Every row gives one point. Each copy is the shape, with its points in the same order, turned, moved and blurred by noise. Some copies are also mirrored. Which?
In the rows, 128 means zero.

Shape:
[[104  47 125]
 [137  74 166]
 [ 89  84  95]
 [163  87 156]
 [153 151 131]
 [165 124 145]
 [138 157 153]
 [134 174  87]]
Copy 1 (8 x 3):
[[ 67 167 149]
 [117 154 179]
 [ 76 150 106]
 [148 162 171]
 [176 130 116]
 [167 147 144]
 [168 106 129]
 [167 123  64]]
Copy 1 is: mirrored
Copy 2 (8 x 3):
[[161 167  61]
 [190 134  99]
 [111 167  75]
 [185 143 129]
 [138 126 163]
 [168 128 156]
 [136  93 154]
 [ 81 135 164]]
Copy 2 is: only turned
Copy 3:
[[139 109  52]
 [165 157  75]
 [105  98  87]
 [148 182  78]
 [110 183 136]
 [128 192 110]
 [132 176 151]
 [ 67 159 155]]
Copy 3 is: only turned

Shape:
[[ 82 139  75]
 [ 91 141 131]
 [158 113 149]
 [108 142  51]
 [173 124  84]
 [171 102 137]
 [166 102 141]
 [127 170  77]]
Copy 1 (8 x 3):
[[ 68 117 141]
 [115  91 147]
 [165 117  91]
 [ 53 130 114]
 [100 143  66]
 [162 133  81]
 [163 132  82]
 [ 65  94  92]]
Copy 1 is: mirrored
Copy 2:
[[136 101  55]
 [139 145  90]
 [141 127 163]
 [122  71  65]
 [118  68 141]
 [144 107 171]
 [148 115 168]
 [ 93  90  87]]
Copy 2 is: mirrored
Copy 3, 8 rows:
[[ 89  89  74]
 [136 102 101]
 [120 149 160]
 [ 62 107  69]
 [ 61 159 127]
 [101 154 170]
 [107 146 172]
 [ 87 142  69]]
Copy 3 is: mirrored
Copy 4 (8 x 3):
[[ 88 186 165]
 [ 89 151 118]
 [135  92 119]
 [118 192 186]
 [165 133 174]
 [150  87 140]
 [141  95 137]
 [141 189 148]]
Copy 4 is: mirrored

Shape, 10 rows:
[[106  70 114 122]
 [151  86  96 154]
 [106 142 103  84]
 [ 91  88 137 133]
 [120 144  81  72]
 [113  92 116 174]
 [223 207 123 112]
 [110 150 110 141]
 [121  94 126 120]
 [191 142  88  88]]
Copy 1:
[[101  58 119 134]
 [ 90  99  79 130]
 [116 110 162 180]
 [137  60 122 133]
 [ 94 119 164 193]
 [137  74  76 134]
 [121 234 142 124]
 [149 121 113 170]
 [115  82 126 136]
 [ 68 168 143 143]]
Copy 1 is: only turned
Copy 2 (10 x 4):
[[132 111 186  99]
 [167  76 149 108]
 [124 159 121  88]
 [136 132 183 131]
 [122 151 103  62]
 [181 106 175 132]
 [138 104  12 148]
 [165 150 125 115]
 [129 109 158 121]
 [121  89  69  89]]
Copy 2 is: mirrored
Copy 3, 10 rows:
[[106  99  91 168]
 [155  69 103 137]
 [121 155 114 120]
 [108 113 115 185]
 [121 167  86 103]
 [151  84 125 180]
 [162 120 202  34]
 [161 142 134 151]
 [112 103 115 151]
 [137 113 121  60]]
Copy 3 is: only turned
Copy 4 (10 x 4):
[[155  98 137 180]
 [187 109  99 147]
 [ 98 144 121 161]
 [142  85 154 154]
 [ 95 173  99 166]
 [193 104 141 135]
 [109 169  22  75]
 [139 152 148 111]
 [139 107 119 156]
 [126 160  45 147]]
Copy 4 is: only turned

Shape (10 x 6):
[[128 108 125 103 108 153]
 [124 158 144 165 157 110]
 [124 135 152 151  96  78]
 [134 133 103 120 129 144]
 [105 150 148 132  97 124]
 [118 129   7 106 146 113]
 [150 133 149 129 116 144]
 [108 107 154 113 131 132]
 [113 151 155 209 100 149]
 [115 149 124 105 109 126]]
Copy 1, 10 rows:
[[102  96 134 150 132 110]
 [143 181 129 118 123 138]
 [144 133 170  87 139 149]
 [ 99 124 108 130 123 124]
 [138 116 153 140 125 161]
 [ 12 149  77  99 130 141]
 [147 113 122 137 128 115]
 [119 133 160 150 135 108]
 [168 139 143 123  54 149]
 [105 119 132 143 144 151]]
Copy 1 is: only turned
Copy 2:
[[ 97 137 142 124 124 112]
 [170 117 109 148 124 167]
 [155 115  85 148  94 106]
 [102 143 137 146 141 138]
 [141 149 108 126  87 125]
 [ 43 135  70 163 187 161]
 [138 128 151 142 125 115]
 [118 119 139  97  97 127]
 [161 139 131 187  59 165]
 [125 156 109 125 124 124]]
Copy 2 is: mirrored

Shape, 12 rows:
[[157  81 134 117 103 114]
 [119 101 211 179 112 170]
 [175  95  94 113 103 159]
 [112 155 145 145 120 155]
 [156 155 123 115  98 135]
 [106 172  69 159 147  83]
 [152 182 131 111 113 119]
 [ 57 141 118 126 130  91]
 [ 61 152 128  80 186  61]
 [116 116 209  69 152 151]
 [ 86  85 121 138 109  83]
 [ 96 118  90 126 102 106]]
Copy 1, 12 rows:
[[ 88 109 105 121 107 143]
 [ 96 115 174  97 158 216]
 [130 120  75 144  79 171]
 [153 145 133 130 161 169]
 [150 102  81 140 143 138]
 [180 153 148 150 121  77]
 [167 104  92 133 168 109]
 [112 188 153 146 159  98]
 [119 210 119  91 175  51]
 [ 87 153  83  60 195 166]
 [ 74 159 145 151 115 111]
 [118 158 120 170 122 120]]
Copy 1 is: mirrored
Copy 2, 12 rows:
[[139 147 109 140  71 109]
 [131  63 111  85 109 183]
 [145 109  96 172  75  78]
 [127  92 124 133 160 128]
 [170 127 119 165 136 100]
 [124 159 109 115 201  53]
 [172 141 140 154 156 109]
 [ 72 165 117 126 171 111]
 [ 70 206 198 114 170  94]
 [110 124 200 143 101 178]
 [ 84 175  90  97 114 108]
 [ 98 155  83 152 138  91]]
Copy 2 is: mirrored
Copy 3 (12 x 6):
[[135 160  99  88  81 173]
 [122 188 189  48 140 145]
 [165 144 125 132  66 169]
 [128 124 155 107 153 150]
 [132 129 125 135 124 192]
 [176  82  71 118 180 143]
 [119 126 111 147 153 188]
 [107  75  89  75 155 130]
 [ 70  88  46 107 165  97]
 [ 41 171 140 112 113 122]
 [132 111  79  44 116 145]
 [144  86  95  86 114 158]]
Copy 3 is: mirrored
Copy 4 (12 x 6):
[[113 146  74  96 128 179]
 [ 74 149 184 147 124 221]
 [ 80 127  69  85 106 148]
 [ 93  99 159 131 117 145]
 [101  95 119  84 134 150]
 [175 126 153 104 116  73]
 [120  81 129  94 153 134]
 [173 109 135 160 106 129]
 [195  94 104 203 155 109]
 [ 82  83 105 188 181 196]
 [175 153 114 128  98 170]
 [150 117 108 120  79 144]]
Copy 4 is: only turned

Shape, 13 rows:
[[156 116 138  28 151 184 155 178]
 [132  74 120 142 156 107 160 117]
 [147 129 116  88 142 100  77 209]
 [128 110 138 144  73 160 144 130]
 [ 62 132 126 130 143 110 123 141]
 [132 113 143 128  30 193 114 145]
 [153 123 128 128 144 103 124 119]
 [151  99 122 140 133 102 150 145]
 [158 137  77  96 166 150 126 142]
 [150 118 142 148 167 165 125 172]
 [146 117 134 128 158 109  81 137]
 [130 137 125 126 162 102 145 135]
 [147 131 136 101 118 104 148 120]]
Copy 1, 13 rows:
[[162  27 106 187 155 143 142 113]
 [185 169 138 138 146 121 124 122]
 [ 95  67 187 139 142 129  94 145]
 [113 141  89 133 111 101 166 139]
 [101 140 130 109 192 103 113 113]
 [ 88 106  61 143  91  91 171 173]
 [146 135 151 106 127 143 131 118]
 [152 147 153 143 122 119 128 122]
 [160  89 163 125 168 158 162 152]
 [116 134 131 179 151 173 131 145]
 [123 128 153 109 136 160  91 141]
 [136 138 155 120 161 143 135  95]
 [148 114 134 109 121 123 142  96]]
Copy 1 is: only turned
Copy 2 (13 x 8):
[[105 125 125 142 182  98 165   7]
 [151  91  69 114 130  97 146 133]
 [112 103 186  99 189 123 184 110]
 [129 131 119 142  75 146 140 101]
 [166 174 108 110 153 137 157 146]
 [105 144 153 135  48 176 139  69]
 [143 106 132 127 144  96 126 134]
 [138  88 106 126 129 103 155 131]
 [ 79 119 114 141 186 108 128 112]
 [137  81 117 157 161 157 151 105]
 [140  95 151 110 168 133 120 136]
 [147 122 114 139 164  99 147 138]
 [146 128 138 134 123  81 143 114]]
Copy 2 is: mirrored

Shape, 12 rows:
[[172 227 161 140 134 141  81  93]
 [146  87 120 103 159 125 116 159]
 [138 161 150 163 157 112 147 147]
 [137 130 215 116 105  84 186 104]
 [147 105 130  85 116 155 171 118]
 [ 88 113 116 153 141 117  92 137]
 [107 100 122 168 130 107 107 149]
 [183 171 156 130 136 125 120 159]
 [145  75 114 149  65 132 149  53]
 [170 105  99 110 145 115 148  67]
 [160 164 144  77  80 101 185 127]
 [164  75 121  64  75 105 170 116]]
Copy 1, 12 rows:
[[156 150 210  64  95 171  97 116]
 [149 104  87 165  98 127 138 121]
 [163 165 116 110 131 156 110 167]
 [125 166 133 157 215 163  90 117]
 [ 98 106 120 146 150 149 168 124]
 [145 106 103 122 104  90  93 171]
 [164  94 102 136 128 105  93 172]
 [187 149 160 125 114 170 140 127]
 [121  34 117 100 205 137 116 129]
 [121  97  89  82 153 144 135  94]
 [132 157 167 131 197 135 171 110]
 [124  92 119 157 202 117 172  84]]
Copy 1 is: mirrored
Copy 2:
[[ 93 176  93 141 165  68  92  45]
 [147  91 152 111 104  82 133 162]
 [154 133  64 167 113  78 129 116]
 [163  87  38  71 102 113 133  87]
 [114 108 111  76 133 143 151 145]
 [190 117 136 164 155 101  92 136]
 [208 121 123 143 128  94 115 137]
 [123 143 111 131  99  74 135  86]
 [199 144 108  51 199 148 141 146]
 [130 135 102  77 159 106 124 176]
 [111 135  77  57  78 148 115 101]
 [159 102 134  23 104 143 133 155]]
Copy 2 is: only turned
Copy 3:
[[ 55 112  52 181  87 105 102 186]
 [150 103 143 129 164 112 147 135]
 [ 81 120 119 136 146  69  83 147]
 [ 84  85  55 146 203  71  82  76]
 [100 106 118 155 196 153 132  98]
 [139 128 135 111  98 108  91 103]
 [137 143 137 121 126  87 100 100]
 [ 78 123  86 152 154  80 145 170]
 [138 158  98 203 165 148  85  48]
 [155 109 104 187 183 161  84 133]
 [ 68 129  52 128 215 139 112 119]
 [145 125  83 142 232 157 145  75]]
Copy 3 is: mirrored

Shape (13 x 9):
[[121  65 124 161 193 181 161 119  83]
 [129 177 173 119 162 122  88 119 122]
 [ 86 113 133 117 116 104 151  86 113]
 [ 75 109 142 194 135 154 118  86 129]
 [109 159 112 130 135 118 128 153 154]
 [177  95  43 163 107 135  44 128 136]
 [ 93 159 131 137 132  85  89  97  83]
 [121 176 128  79 146 136 153  72 113]
 [131  96 140 158  48 132 117 162 117]
 [158 110 174  63 163 151 105 139 155]
 [128 159  98 100 160 157  55 111 103]
 [ 61 107 101  57  98 128 111  67  59]
 [105  64 147 188 129 150 169 143 136]]
Copy 1 (13 x 9):
[[129 147  87 131 116  74  56 216 106]
 [120 163 121 104 195 137 116 116 157]
 [125 158 156 150  95 147  73 134 169]
 [131 131  94 129  98  72  71 131 192]
 [115 162  96 154 122 140 140 118 135]
 [151  96  81  75  68 103 130  77  63]
 [ 75 139 147  94 131 129  93 102 156]
 [122 175 113 107 146 199  73 148 154]
 [150  97 155 135  72 104 177 146 145]
 [196 191 133 118 180 135 124 148 108]
 [114 169  92  46 134 134 103 115 116]
 [115 193 184  63  56 163  67 146 151]
 [148 124 114 184  96  67 106 180 148]]
Copy 1 is: mirrored
Copy 2 (13 x 9):
[[125 188 109 190 111  85  73 107  87]
 [ 59 146  80 105 130 160 152 142  91]
 [145 169 122 117 186 145 124 126 119]
 [102 156 158 129 164 120 104  86  55]
 [100 120  89  88 133 140 115  90 135]
 [103  34 177 155  97 108 121 132 137]
 [104 112  93 115 191 142 140 153  82]
 [125 178  78 114 153 122 192 124 125]
 [ 88 130 175  82 152 110  65 153 152]
 [ 61 184 106 145  86 179 135 139 159]
 [ 61 103  94 167 138 120 172 128 121]
 [127 158 120 177 240 123 160 147 158]
 [123 181 155 118 124 114  40  94 102]]
Copy 2 is: only turned

Shape:
[[138 152 122  95 139 119 157 115 149 147 155]
 [119 150 112 156 120 161 100 134 162 125 167]
 [158 142 134 150 133 122 164 131 120 140 160]
 [106 139 144 159 102  95 166 128 118 138 169]
 [106 120 130 159 148  91  92 114 114 140 162]
 [160 122 134 161 131  95 107 135 108 133 128]
 [114 122 136  85  90 139  72 108 122 143 114]
 [144 116   7 152 106 145 155 109 157 135  63]
 [155 118 135 121 121  85 171  14 118 128 161]
 [148 227 123 163 135  92 157 115 123 131 167]
 [143 129 136 157 136  91 109  76 156 135  93]
 [139 125 118 137 147 146 166 124 106 122  97]
 [ 99 196 130 143 126  78  81 134 125  65 146]
 [153 122 135 132 132 114 147 128 138 118 152]]
Copy 1 (14 x 11):
[[149 102 146 108 127 107 146 110  87 145 137]
 [161 150 121 135 143 147 119  82 116 102 126]
 [130 115 139  78 154 130 109 120  92 125 120]
 [119 105 143  91 130 134 129 115  88  98  69]
 [123 102 101 129 102 175 103 121 111 126  96]
 [112 103  88 103 140 151 106 151 119 115 124]
 [148 112 112 177  97  99 130 148 148 106 129]
 [ 87  55 144 170 207 128 142  75 123  77 203]
 [ 83  77 121 135 122  69  82 119  42 160  98]
 [151 126 135  90 150 155 127 137  14 104 125]
 [ 80 105  73 134 111 122 127 117  87 108 149]
 [ 83 118 161 113 150 130 125 135 122 125 158]
 [139 155  95 161 137 188 166 157  68 114  90]
 [119 117 118  96 150 120 127 117 108 143 114]]
Copy 1 is: only turned
Copy 2:
[[114 131 118 123 136  92 105  93 133 148 101]
 [114 150 136  98 142 174 122 125 160 152  75]
 [107 119 132 124 149 133 116  89 129  96 114]
 [142 151 140 114 169 126 105 125 112  93 130]
 [151 136 109 107 141 153  79 139 168 121 150]
 [109 115  95 110 136 168 109 113 139 116 163]
 [128 171  71  88  84 127 143 143 144 157 125]
 [154 125 113 178 142 188 212  62 135 200 138]
 [157 166 142 136  90 104  61  42 109 127 161]
 [136 122  95 104 189 145  69  60 102 112  84]
 [158 100 114  95 107 161 106  94 124 168 158]
 [133  99 113 158 109 147 148  98 123 111 115]
 [140 144  60 105 158 186  49 148  98 147  97]
 [100 124 131 132 127 133 103 110 124 130 123]]
Copy 2 is: mirrored
Copy 3 (14 x 11):
[[123 120 125 127  83 119 137 153 175 124 140]
 [ 67 131  76 133 105 154 136 130 125 145 149]
 [113 126 113 128 108 149 151 146 161  94 110]
 [101 112 133 123 107 175 138 175 155  73 145]
 [102 111  99 188 127 144 122 182 124  98 143]
 [109 124 118 179 128 135 119 157 128 107  92]
 [112 164 130 163 112 124  62 129 124 132 164]
 [166 139 153 155  81 170 192  81  88 195 137]
 [133 126 143 185  19 106 158 166 150  52 143]
 [ 62 114 153 126  99 127 187 199 170 114 103]
 [131 127 124 169  75 113 135 183  71 120 117]
 [144 144 136 132 130 117 165 122 125  92 126]
 [ 29  72 146 152 138 113 121 170 104 123 144]
 [118 108 114 138 103 130 133 138 147  92 114]]
Copy 3 is: mirrored
Copy 4 (14 x 11):
[[119 131 153 124 133 110 145 176 117 124 187]
 [103 106 164  99 124  91 132 148 145 181 127]
 [ 88 142 134 124 157 129 147 162 153 125 155]
 [109 148 167 101 151 176 131 163 153 133 147]
 [110 116 196 144 126 135 114 159 148 115 104]
 [102 128 156 137 158 122 148 134 143  96 102]
 [160  94 150 119 137 112 126 156  64 135 104]
 [139 245 152  96 138  33 133 121 101 151 122]
 [104 156 173 143 206 125  61 186 107  94 182]
 [ 78 129 154  58 143 112 134 189 181  84 166]
 [ 93 137 176 114 143 100  98 111  98  85 131]
 [128 169 102 132 131 108 122 132 134 117 142]
 [160  81 190  66 127 112 116 140 185  90 125]
 [114 129 153 136 159 120 144 138 141 127 160]]
Copy 4 is: only turned
